Each point is reached from the start by the listed moves, each made once or not at all, plus a little noise. Is the number of moves made odd or even? Then give how often each move was made.
(in the rows, 128 means zero)

Moves:
(1): [113 133 144 223 120]
(2): [176 158 107 180  99]
(3): [123 136 169 124 105]
Start: [ 95 116 132 140 108]
Points:
[146 148 113 194  82] => odd (0, 1, 0)
[140 152 152 191  59] => even (0, 1, 1)

Moves:
(1): [139 134 144 147 117 116 128 144 125]
(2): [101 141 117 128 120 131  97 138 114]
(3): [138  99 137 155  82 129  99 120 128]
(4): [118 119 117 138  98 138 160 148 150]
(5): [116 109 106 149 148 133 150 126 124]
(6): [121 147 134 134 134 143 129 117 136]
(7): [115 140 112 124 134 112 155 109 172]
(8): [109  97 179 132 126 112 143 146 136]
(9): [147 126 141 125 155 134 119 174 142]
Start: [129  98 130 137 131 112 155 156 139]
Points:
[120  82 206 170 122 114 194 246 186] => odd (1, 0, 0, 1, 0, 1, 0, 1, 1)
[118  76 115 186 108 115 209 189 151] => odd (1, 0, 0, 1, 1, 0, 0, 0, 0)
[106 138 144 161 120 119 126 171 128] => odd (1, 1, 0, 0, 0, 1, 0, 0, 0)
[ 68  94  68 165 119 117 205 165 187] => even (0, 1, 0, 1, 1, 0, 1, 0, 0)
[105  65 202 197  66 120 133 249 173] => odd (1, 1, 1, 1, 0, 1, 0, 1, 1)

Moves:
(1): [117 131  96 114 128 117 133 126 106 149 129 121 123 130 149 118 122 107
 131  99 118]
(2): [133 144 131 118 109 140 121 122 130 114 128 132 149 133 140 124 113 126
 136 139 139]
(3): [140 131 129 125 120 122 117 142 130 127 147 124 121 111 125 135 145 125
 131 137 123]
(4): [126 129 130 131 135 125 147 124 112 135 132 111 115 132 150 122 133 132
 124 143 133]
(5): [114 120 125 119 134 127 117 126 115 132 136 143 130 140 130 137 134 135
 132 140 117]
(6): [139 119 126 143 127 121 132 126 120 135 137 131 139 115 126 132 124 123
 123 129 129]
(7): [153 132 106 125 130 125 138 129 133 121 126 141 128 125 127 123 123 147
 129 130 121]
(8): [129 122 129 124 103 107 129 140 130 141 137 127 126 162 108 137 122 134
 126 141 144]
(9): [116 148 116 132 136 125 103 116 141 126 141 118 144 125 112 125 126 120
 117 120 130]
(10): [124 133 137 122 128  99 136 121 141 129 114 144 128 128 137 133 111 114
 142 131 117]
(11): [134 114 130 118 131 119 124 135 115 114 133 112 138 136 114 112 117 136
 119 123 102]
(12): [144 132 144 132 135 136 137 131 119 116 157 117 116 137 126 125 109 112
 155 126 127]
(13): [121 103 123 149 117 122 117 139 124 139 131 125 149 130 135 120 117 130
 129 131 141]
(14): [118 108 130 121 134 121 134 113 139 107 132 122 134 125 133 143 129 141
 136 113 134]
(15): [118 128 125 129 126 145 132 143 132 138 118 124 144 126 115 131 128 131
 152 123 117]
(16): [114 154 107 143 138 121 138 141 120 114 134 124 118 141 120 129 140 126
 139 139 134]
(17): [129 115 123 129 118 116 110 116 121 124 113 126 121 120 129 113 151 123
 152 128 132]
(18): [126 128 117 137 122 130 119 118 126 136 130 133 112 132 121 136 118 133
 140 130 127]
(19): [141 124 120 145 145 114 111 133 131 108 125 119 118 155 126 122 121 115
 137 131 123]
(20): [134 117 109 124 133 131 129 118 134 136 130 121 123 123 123 133 126 115
 125 145 131]
Start: [121 142 126 135 126 131 140 120 121 125 126 118 129 111 130 129 135 128
 128 128 135]
Points:
[132 148  53 138 110 127 145 105 118  98 138  96 115  99 133 139 160 147
 214 173 146] => even (0, 1, 1, 1, 0, 0, 1, 0, 0, 0, 0, 0, 0, 1, 1, 1, 1, 1, 0, 1)
[164 149  68 145 107  78 128 132 117  81 136 101 114 192  81 112  77 105
 246 178 113] => even (0, 1, 0, 0, 0, 0, 1, 1, 0, 1, 1, 1, 0, 0, 1, 1, 1, 1, 1, 1)
[115  93 101 137 120 112  86 127 122  89 187  70 192 194  86 132  67 116
 186 152 133] => odd (0, 1, 0, 0, 1, 0, 0, 1, 1, 0, 1, 1, 1, 1, 1, 0, 0, 0, 1, 1)
[131 147  78 177 108  77 116 152  88 111 153  97 146 130 151 105 107  52
 249 133 127] => odd (1, 1, 1, 0, 0, 1, 0, 0, 0, 1, 0, 1, 1, 0, 1, 1, 1, 0, 1, 0)
[155  79  77 169 110  73 104 143  90 126 159 125 146 181  94 125  87 157
 140 160 115] => even (0, 0, 0, 0, 1, 1, 1, 1, 0, 0, 1, 0, 1, 0, 0, 0, 0, 1, 1, 0)
